Rows are points. Two turns around zero, p and q, are shown by what they do to some points. Write where each new point lands after one turn and then the other. Backwards means that the second turn is done in reverse. Each puzzle has new turns, and all numbers are rounded.
(in the rows, 128 means zero)

Turn p:
[103 154  87] -> [110 163 166]
[112 120 136] -> [117 113 133]
[166  87 158] -> [139 104  71]
[119 145 111] -> [125 145 147]
[140 134 148] -> [148 116 123]
Turn q:
[156 158  92] -> [100  99  90]
[116  91 124] -> [158 116 150]
[114 127 158] -> [131 157 143]
[149 149 178] -> [126 181 105]
[122 126 116] -> [125 116 134]
[111 117 101] -> [127  99 146]
Where do these land?
q, then p: [129 145 141] -> [128 133 149]
p, then q: [ 97 158  92] -> [106 179 138]
p, then q: [147  91 135] -> [126  87 137]
p, then q backwards: [120 111 117] -> [127 150 125]
p, then q: [176 153 143] -> [129 114  74]
p, then q: [100 109 141] -> [147 127 159]

Turn p:
[114 108 155 120 155 172] -> [161  84 151 108 136 138]
[107 139 134 141 112  96] -> [ 91 145 144 138 135 129]
[161 160 157 133 114 147] -> [146 138 122 144 116 180]
[141 128  88 136 132 148] -> [150 130  95 136 145 110]
[149 109 125 151 100 162] -> [172 136 135 162 131 124]
[128 122 142 121 152  83] -> [102 146 140  90 113 124]
[ 86 121 117 112 145  99] -> [ 86 111 135 106 135 101]
[142 103 111  97 116 177] -> [170  90 110 147 108 110]
[126 162 121 141 126  68] -> [ 74 171 118 121 132 136]
Turn q:
[134 150 145 109  99 128] -> [105 156 135 131 103 128]
[128  89  91 102 155  93] -> [129 100  92  75 151 124]
[ 96 115 113 110  92 134] -> [121 137  83 140 107 110]
[ 94 106 167 102 113  89] -> [ 96  93 119 113  78 106]
[150 138 129 164 161 153] -> [153 123 161 146 161 149]
[148 106 130 103 137 148] -> [116 123 112 122 134 167]
[117 136 121 119 158 125] -> [113 115 131 125 155 119]
[126 161 146 172 116 126] -> [149 141 170 152 116 108]
[158 151 111 170 122 156] -> [168 162 151 149 147 142]
Where do these land?
p, then q: [104 156 131 122 143 139] -> [126 103 105 140 146 137]
p, then q: [172 141 122 158 118 144] -> [143 166 153 133 157 142]
p, then q backwards: [115  77 174 104 149 137] -> [145 120 167 161 141  75]
q, then p: [156 145  99  91 133 146] -> [117  93  97 113 156 145]
p, then q: [132 134 133 154  90 113] -> [139 134 162 155 129 110]
q, then p: [110 139 131 106 164 100] -> [103 108 152  99 120 105]
q, then p backwards: [106 105 105 162  99 116] -> [161  98  99 115 127 154]

Turn p:
[154 122 114  94 149 140  97 134 147] -> [105 111 101 142 114 160 141 132  98]
[157 139 121  96  82 141 124 140 153] -> [123  87 101 173 129 120 145 138 142]
[105 116 144 139 133 147 167 124  88] -> [127 126 155  82 147 123 109 142 157]
[ 84 127 108 160 167 124 180  83 111] -> [154 182 140  58 116 132 134 134 162]
[116 108 167 114  88 151 118 114 129] -> [103  94 124 121 126  77 117 137 129]
[148 172 129  97 137 101 100 148 142] -> [132 143 102 179 145 144 129 146  94]
[121  93 165 147 136 110 152 119 129] -> [144 125 125  94 126 109  87 104 130]
[135 136  80 104 126 106 106 163 151] -> [120 138 119 186 103 166 134 128 130]
[122 157 119 125 127 129  92 174 141] -> [129 128 152 179 120 142 131 147 100]
[150 117 147 156 130 140 144 123 117] -> [144 108 138 103 148 124 129 106 128]
[129 129 146 142  98 157 120 120 150] -> [135  96 134 130 118  92 146 130 123]
[114 120  96 162 165  90 135  93  80] -> [120 198 143  89 142 147 133  93 143]
Turn q:
[ 78 148 134 111 102 117 152 142  94] -> [ 91 116 103 138  85 111 157 141 151]
[140 116 145 143 102 166 141 130 141] -> [138 161 117 138 129 143 138 151  96]
[130 114 154 107  95 137  96 105 136] -> [103 159 103 140 140 120  91 128 113]
[142 101 141 169 179 124 138 134 108] -> [125 121 176 107 169 147 157 142 135]
[159 163 145 108 172 134 150 131 144] -> [147 132 132  65 115 149 131 103 123]
[ 96 103 123 121 108  93 114 144 143] -> [115 103  97 158 152 104 134 117 135]
[ 76 111 138 111 154 163 120 143 101] -> [ 77 139 155 136 115 106 165 106 112]
[161 190 104 148 137 120 122 109 143] -> [185 138 139 112 105 143 101 118 166]
[126 121  65 162 103  64 117 123 149] -> [172  73 117 181 150 124 107 132 168]
[165 129 121 115 120 144 111 142 127] -> [148 136 134 113 126 107 105 139 103]
[135 111 138 113 137 145 147 105 122] -> [106 129 136 119 123 155 121 130 105]
Where do these land?
p, then q backwards: [131 157 146 145 124 162 165 138 107] -> [163 117 121 165 150 102 129 149 115]
p, then q backwards: [119 123 160 142 132 153 136 103  87] -> [155 116 154 118 162 114 111 151 105]
p, then q: [ 96 111 150 153 125 148 150 141 126] -> [112 136  95 107 156 108 108 127 118]
q, then p: [143 108  65 109  98  94 125 111 151] -> [ 94 116 151 123 112 133 141  56 108]
p, then q: [144 122 140 156 153 161 127 128 131] -> [ 94 122 131 106 124 135 117 145 100]
q, then p backwards: [130 123 105  96 150  90 138 122 146] -> [166  87 147 131 122 140 141 139 134]
q, then p: [103 146 129 141 145 155 111 144 100] -> [162 138 114 136 142  95 107 140 135]
p, then q: [135 122 175 103 136 169 107 165 105] -> [ 77 125 156 129 162  89 156 130 114]
q, then p backwards: [127 142 113 106 110  99 108 104 174] -> [158 101 143 118 119  81 150 138 147]
q, then p: [150 126  97 129 108  50 114 125 153] -> [111 119 113 129  81 166 139  70  97]

Turn p:
[157 172 106 162 109 140 139 108 146 149 143 148] -> [ 98 101 117 131 144 138 111 131  65 124 109 133]
[160 127  91 140  98 133 139 140 153  89 136 113] -> [118 126 126 145 192 134 128 113 122 108 114 101]
[143 151 121 161 144 151  95 139  85 158  87 107] -> [164 146  99 105  99 108 105 140 106 112  72 131]
[ 99  97 155 103 137  96  93 132 162 141 145 102] -> [121 155 146 102 122 138 155 151 163 180 147 108]
[140  98 161 151 126 140  97 157 112 150 158 126] -> [168 122 118 107 131  93 112 135 122 174 140 111]
[103 157 124 155 142 140 132 105  83 140 120 114] -> [131 135  99 159  82 121 112 138 117 124 100 141]
[151 140 165  89 114  87 163  95 139 130 132 135] -> [ 90 120 113 108 129 168 134  89 141 141 162 163]
[104  92  96 135 165 118 165 118 130 114 108 142] -> [ 96 149 149 149 113  94 128 132 147  83 151 124]
[126 112 117  85 162 151 135  93  99 110 115 132] -> [121  97 117 131 101 120 135 134 182  90 126 140]
[148 158 151 154  90 137 124  93 128 133 114 151] -> [123 101 106 120 111 147 136  91  79 131 116 123]
[103 110  98 104 134 160 162 157 128 120  93 107] -> [137 142 178 149 130 120 107 119 167  93 102 130]
[128 115 157 132 147 121 125 165 163 106 147 134] -> [137 139 151 124 161 101 160 128 130 156 148 139]
[102 133 121  93  96  91  96 160 134 125 165 154] -> [160 131 145 132 147 180 140 163 125 147 176 119]
Turn q:
[110 172 112 100 171 100 143 113 109 122 127 122] -> [108 122 116 146  96 143 109 108  94 120 132  77]
[104 123 103 115 167 107 107 175 151 106 135 111] -> [ 79 136 141 106 114 148 130  99 128 102  83 122]
[137 109 144 189 113 115 124 116 110 112 146 140] -> [175 151 124 114 115 106 170 137 124 113 134 145]
[108 170 109 143 104 149 100 141 137 132 133 147] -> [132 124 140 174 144 149 135 107 135  95 132 152]
[115 128 141 100 121 105 100 128 129 166 112 131] -> [102 121 101 128 151 163 144 124 127 149 143 126]
[171 112 176 217 110 161 133 166 123 116 139 149] -> [177 171 187 128 138  96 179 176 125 125 119 173]
[193 104 110 120 119 101 131 116 157 135 125 101] -> [132 145 117  81 147 109  91 109 101 161 128 157]
[111 121 108 104 107 151 154 115 124 174 132 142] -> [104 113 103 150 138 117 103 150 153 125 167 136]
[126 119 120  97  98 120 146 119 105 127 107 138] -> [121  98  98 146 123 106 126 127 133 157 131 129]
[112 157 152 148 124 113 106 134 114 132 125  70] -> [149 125 126 123  98 190 135 139 104 129 116 144]
[109 134 145 102 108 111 142 115 140 127 142 138] -> [123 125 122 135 110 134 130 107 154 151 154 120]
[144 109 114  99 174 221 134 116 113 105 143 151] -> [138 132 148 149 166  90  79 165 168 103  92  73]
[125 107 131 130 148 110 146 110 151 111  97 125] -> [124 100 141  87 123 112 132 118 117 134 135 109]
Where do these land?
q, then p: [158 148 148 111 154 147 146 118 115 121 120 142] -> [141 161 102 111 124 118 113 132 127 159 108 135]
q, then p: [133 116 130 174 118 145 135 151  95 135 123 114] -> [164 139 139 129 152 124 122 107 109 102 152 148]
q, then p backwards: [106 115 116 141 126 156 108 107 133 196 149 129] -> [152 128  84  91 140  78 132 135 107 113 147 139]
p, then q: [125 112 103 119 111 108 133 149  98 109 110 134] -> [163 148 152 129 127 129 107 105 123 120 105 126]
p, then q: [168 115 152 117 133 148 151 151 140 113 141 145] -> [119 151 113  94 138 113 136 119 131 134 143  83]
q, then p: [112 185 117 131 109 120  62 144 157 116 145 101] -> [118  60 119 137  96  98 155 101 110 102  91 120]
q, then p: [102 111 119 125 132 156 152  84 120 113 149 108] -> [133 132 128 107 180 145 145 130 141 136 122  90]
p, then q: [119 118 112 101 154  89 143 136 135 131 119  96] -> [113 128 172 152 127 155 125  97 139 115 139 122]
p, then q backwards: [183 109 123 194 131 154 156 120 149 120 107 144] -> [158 119  59 127 162 102 132 124 137 105  97 166]
q, then p: [117 182 133 105 107  52 157 128 161 122 123 122] -> [109  77 105 152  75 154  91 123 117 163 140  91]
q, then p backwards: [136 106 170 102 107 155  97  61 106 135 139 139] -> [142 100 135 107 103 118  79 157  93  98 172  97]
p, then q backwards: [110 140 128 157 147  69 103 143 127 133 146 142] -> [155 129 154 154 134 103 141 126  99 177 145 135]
q, then p: [122 124 108 107 141 142 102 148  96 136 147 148] -> [120 162 137 152 128 117 145 137 113 103  97 126]
p, then q backwards: [101 114 132 109 122 152 149 152 161 111  76 128] -> [119 146 139 153 139 142 117 155 171  80 141 148]
